Each row of a before or after table is a point. The points were changed in one or more steps. Then noise was added and the rows were shuffled. The steps act on how far a point lies along the listed directions, d1 being the first. Write out the steps. A step turns or swaps two directions, mirrors them in a line or flattens them onto one, adds a multiple of one to another, or multiplies one. Angles are multiples of 10 degrees, from the lower direction toward the higher: turns from -170 to 170, lines from 10 to 170 but not 90. Use the fewest steps. Two steps may share a direction if one is a turn and the other turns, adds or multiplies; they go together, in the order done. Otherwise the lowest direction goes first.
In the rows, zero is written as 128.

Directions:
(1): [ 81 148]
(2): [148 175]
Before (13 x 2):
[[107 104]
 [159 135]
 [ 92 134]
 [ 75 141]
 [134 155]
 [158 142]
 [136 134]
 [ 99 140]
 [135 139]
 [140 128]
 [ 94 138]
 [136 105]
 [148 134]]
After, 13 rows:
[[ 72 152]
 [144 150]
 [193 168]
 [ 56 137]
 [169 146]
 [ 56 146]
 [193 149]
 [140  76]
 [146 157]
 [152 132]
 [146 194]
 [ 19 155]
 [ 78  64]]
Steps: multiply d1 by 2; multiply d2 by 2.5

Directions:
(1): [ 78 101 145 137 127  64]
(2): [172 166 143 110  89  80]
(3): [157 122  70 177 146  99]
(4): [ 82 189  88 113 130 126]
Before:
[[146 152 106 111 127 121]
 [145 123  90 175 165 136]
 [124 163 109 126 132 107]
 [135 137 154 123 111 115]
 [109 152 101 127 129 110]
 [186 141  97 144 119 153]
 [113  88 102 129 148 171]
 [145 200 149  85  90 154]
 [ 81 149 108 125 124 128]
 [ 47 102 115 148 143  94]
 [128 177 101 114  91  81]
 [ 89 134 153 128 116  55]]
After (12 x 6):
[[112 180 101 119 129 115]
 [122 207 103  94  90  99]
 [ 60 172 112 108 117 130]
 [208 126  45 195 142 135]
 [141 115  75 186 169 122]
 [ 63 161 229  53  82  93]
 [107  74  91 146 158 151]
 [146 158  80 123 140 116]
 [160 205  79 129 111 149]
 [ 94 175 101 113 123 116]
 [  3 133 193  73 106 105]
 [139 137 162 119 106 128]]
Steps: add -1.5 times d1 to d3; turn d1 and d2 by 20 degrees; multiply d4 by 1.6

Directions:
(1): [ 65 153  94 158 132 153 164 172 111 108 191 145]
(2): [161 133 169 144 138  94 179 112  78 120 170  65]
(3): [134 100 188  80 124 203 140 111 141  99 165 146]
(4): [ 52 106 190 116 142  67 137 124 126 123 111 158]
(5): [132 173 129  75 126  89  85 161 166  74 158  97]
(6): [111 158 102  97  48 121 183  81 133 107 104 128]
Before, 11 rows:
[[110 104 180  63  78 166 158  82 165 109 113 158]
 [123  81 155 119 106 104 113  68 138 178  26 163]
 [143 112 179  94 143 160 110 101 146 121  91 135]
 [ 79 138  80 162 177 161  96 168 129 165 144 155]
 [156 116 136 110 126 174 141 113 143 126 139 139]
 [121 146  76 173 164 108 115 162 119 119 139 129]
 [102 139  87 130 137 125  75 171 142 147 125 135]
 [128 129 195 112  96 129 172  93 127 117 129 160]
 [127 139 122 136 105 139 134 108 124 129 125 120]
 [105 132 129 152 174  95 103 147 134 143 135 140]
 [111 145  70 122 154 117  96 168 141 120 142 134]]
After:
[[ 95 155 143 111  81 162 166 124 148 101 147 186]
 [153 131 198   7  75 181 121  89 179  60 154 121]
 [181 151  89 145 131 122 118 111 132 148 120 103]
 [125 133 177  87 132 216 154 120 135  80 173 130]
 [162 128 100 155 164  69 129 126  91 153 121  84]
 [101 131 144 130 125 117 114 122 133 125 123 133]
 [ 64 135 171  80  88 167 198 124 141  74 193 146]
 [158 186  66 156 166  64  84 155 117 156 130  59]
 [170 135  82 176 163  67  98 129 116 147  84 105]
 [102 124 147 118 153 148 139 150 140 110 171 149]
 [166 138 122 140 137  85 113 134  98 154 131  65]]
Steps: turn d1 and d3 by -70 degrees; multiply d3 by 1.6; turn d2 and d5 by -140 degrees; mirror d4 and d6 in the line at 60 degrees

Directions:
(1): [143 137 168 159 105 143 192 151 188 105 116 148 132  86  99 139 129  87
 103 217]
(2): [118 122 181 106 137 172 130 135  90 126  80 128 128 134  63 124  30 136
  86 100]
(3): [121 159 140 103 155 122 151 122 176 136  87 116 140 137  94 116 201  74
  84  45]
(4): [ 81 105 145 155 120  59 114 191  84 138 145 136  77 162 110  87 131  62
 114 140]
Before, 12 rows:
[[121 140 171 113 152 165 150 127 154 137  82 121 136 128  76 119 125 111
   80  76]
 [101 127 150 139 114 114 135 141 109 129 114 141 120 127 103 120  83 100
  107 141]
 [129 145 146 100 146 129 130 117 142 137 106 112 152 135 109 133 128 121
  108  80]
 [124 143 103 113 142 141 129  99 154 130 103 113 140 150 129 134 175 125
  113  64]
 [ 95 110 129 146 128  92  99 156  93 138 132 131 103 145 130 117 119 133
  121 161]
 [120 115 129 124 142 115  98 133  65 120 141 122 118 150 122 123  95 136
  123 105]
 [101 111 101 138 127  73  78 151  69 135 166 134 108 149 172 115 130 113
  157 116]
 [124 104 161 149 105 129 117 161  96 109 139 132 121 114 107 131  66 124
  126 173]
 [114 117 145 145 113 120 128 158 107 129 134 119 116 121 113 132  71 116
  137 172]
 [126 138 126 117 138 126 131 102 154 124 111 128 122 133 118 127 177 107
  119  76]
 [118 116 137 130 129 124 135 134 120 114 126 128 124 115 126 115 131 126
  113 152]
 [141 137 119 107 139 141 128 105 149 139 124 130 152 122 120 129 140 137
  134  82]]
After, 12 rows:
[[112 112 130 166 106  85 121 172 104 115 159 148 111 117 158 123 117  91
  143 197]
 [120 117 148 135 123 129 144 138 126 113 126 135 126 104 122 118 130 123
  111 166]
 [123 147 124 107 146 123 128  98 167 127 102 120 124 140 110 121 196  96
  110  43]
 [106 110 153 171 111  99 135 172 123 121 129 147 103 115 119 123 111 116
  111 229]
 [122 114 156 163 102 128 145 167 121 119 141 130 116 101 110 139  56 109
  135 225]
 [115 149 170 102 163 161 149 122 158 142  72 117 139 137  68 114 150  98
   69  30]
 [124 117 144 136 133 120 119 139  81 112 140 126 115 132 116 127  91 127
  120 136]
 [126 151 144  89 158 125 122 109 141 143  96 105 154 146 107 129 149 118
  103  43]
 [137 136 105  90 156 132 105  91 131 153 121 121 155 140 127 119 152 144
  140  28]
 [106 129 166 158 105 121 162 152 136 119 108 150 117 109  90 127  79  84
  102 188]
 [115 150  96  91 159 135 114  87 151 138  91 100 147 167 127 125 200 124
  110   8]
 [133  98 174 169  88 137 132 174 109  98 147 141 119  94 106 137  47 126
  128 228]]
Steps: add 1.5 times d4 to d1; multiply d3 by 1.6

Directions:
(1): [186 111 106 146  92 141  49 204  96 129 166 149 175  82 125 145  88 168
 116 181 114 124 113 188  67  89 123  98  79 138  88 116 111 135  97 116
 165  86 143 145 117 112 114 155 183  88  71  90]
(2): [138 138 151 119  80 111 215  55 133 111 141 150 181 105 139 134 101 234
 135 108 140 124 151  82 160  64 107 165 171 114  96 148 139 151 172 104
 175 114 136 148  84 161 128 131 171 140  99  68]
(3): [139  99 137 124  94 130 180 124 108  95 155 101 164 157  90 104 145  68
 190  65 136 126  86 193 108 162 161 134  86 204 118 151 219 129 168 142
 108 119 145 196  84 136 134 125 104 105  84  99]
Before, 10 rows:
[[155 128 122 144 130 153  75 167 113 131 136 156 124 106 141 138 119 129
  115 150 120 108 126 143 117  99 122 115  99 130 114 123  95 112  94 115
  139 117 139 120 158 111 128 124 158 122 113 141]
 [121 109 119 129 124 135 149 128 118 105 129  89 112 175  84 103 170  22
  164  69 133 139  80 175 105 188 161 124  90 176 129 138 190 120 149 150
   75 153 143 164 130 124 125 115  48 114 138 150]
 [189  84 124 134  72 125 171 130 105  93 163 130 202 138 106 112 117 141
  164  91 152 124  88 186 100 103 139 132  82 186  99 127 179 135 158 135
  154 101 162 201  83 139 124 147 154  88  53  64]
 [147  99 127 115  99 120 142 143 101 116 184 127 195 127 101 104 109 137
  164 113 133 121 103 198  84 126 152 117  82 201 101 154 197 126 155 142
  142 103 145 191  67 135 120 144 158  94  41  76]
 [176 129 117 137  86 125  93 167 103 107 152 154 181 110 118 149 105 155
  130 141 131 132 105 166  93  90 134 130 106 134 124 119 147 144 116 111
  160 100 160 158 106 130 136 154 163  96  90  96]
 [155 122 117 139 113 151 101 143 124 146 170 133 180  90 136 161  84 197
  110 160 119 120 131 126 120  83 118 135 122 122 108 106  96 136 109 111
  181  89 144 126 124 117 103 130 171 104 117 106]
 [146 139 113 138 114 125 102 130 123 153 131 166 158  67 167 155  59 249
   60 176 135 135 160  92 127  48  71 146 159  63 106 104  61 138 126  90
  200 114 131  91 142 135 115 160 196 137 114  86]
 [157 140 115 140  88 133  85 139 115 139 151 150 160  93 138 151  81 219
  108 191 125 123 153 119 105  68  87 123 146  80  91 133  73 137 112 103
  177 118 143 118 112 125 116 156 181 129 111  96]
 [152 101 143 128 109 134 153 113 111 114 159 117 172 123  99 120 125 122
  171  98 141 127  93 159 103 128 136 134  95 171 113 151 174 140 153 114
  131 102 133 177  83 141 129 129 138 112  91 108]
 [124 117 124 137  92 113 160 141 131 126 127 123 139 149 126 137 140 113
  165 104 138 130 105 131 142 133 131 144 112 147 113 127 142 141 139 119
  121 113 137 149 126 142 136 124 123 126 111 103]]
After, 10 rows:
[[101 159 131 123 132 121 136  78 152 140 113 131 102 135 142 133 120 183
  108 156 137 126 170  56 161 105  85 145 194  59 136 136  70 128 126 117
  135 160 128  84 135 139 131 127 128 167 178 148]
 [ 78 156 136 119 157 113 187  54 159 155  91 136 101 128 165 129 110 174
   83 110 154 141 164  35 189 110  85 175 207  65 156 118  89 128 158 110
  149 163 111  75 158 153 133 126 122 174 176 137]
 [157 125 106 124 133 124  54 182 114 150 173 164 166  79 144 138  77 212
   90 207 118 121 144 151  82  77 114 100 109 123 107 122  91 125  95 122
  175 103 128 120 113 117 107 153 198 104  70  97]
 [113 143 125 135 154 145 129  98 154 161 135 124 131 115 151 157 107 178
   98 150 129 125 154  69 164 106 112 145 168  89 140 101  74 132 116 117
  158 120 130  85 147 124 112 114 134 135 171 146]
 [126 141 132 136 151 141 107 129 130 135 115 154  94 125 151 139 136 125
  107 135 124 111 147  99 153 110 115 133 138 107 136 126  87 110 102 114
  130 140 127  99 169 120 134 111 134 152 151 164]
 [138 121 116 144  91 117 122 167 128 134 132 136 143 129 130 150 126 132
  146 131 136 131 107 138 130 117 123 129 103 134 101 114 115 142 116 111
  135 103 143 141 132 134 129 132 145 119 105 102]
 [177 102 100 142  91 145  70 192  94 112 162 119 154 118  91 130 121  94
  134 136 117 137  81 207  53 132 142  97  61 160  90 124 151 127 112 131
  124 112 153 166 123 107 111 146 118  81  88 113]
 [146 155 114 135 128 120  79 142 132 131 117 166 139 105 146 159 107 180
   86 170 129 137 139  99 128  81 115 134 152  76 144 106  80 140  96 109
  161 123 141 100 145 133 137 148 157 124 142 131]
 [194 109 104 150  98 126  77 169 113 131 140 165 172  93 143 146  88 208
   91 185 133 125 126 141  98  54 104 112 107 105 104  94  71 133  95 118
  185  96 145 128 130 125 111 160 195  95  82  86]
 [168 117 129 137 121 141  84 155 111 140 155 140 162  85 121 141  97 173
  125 162 132 129 114 145  88  94 109 117  97 126 106 136 106 138 110 101
  157  89 127 141 109 127 119 145 174 115  99 115]]
Steps: turn d1 and d3 by -80 degrees; multiply d2 by 0.7
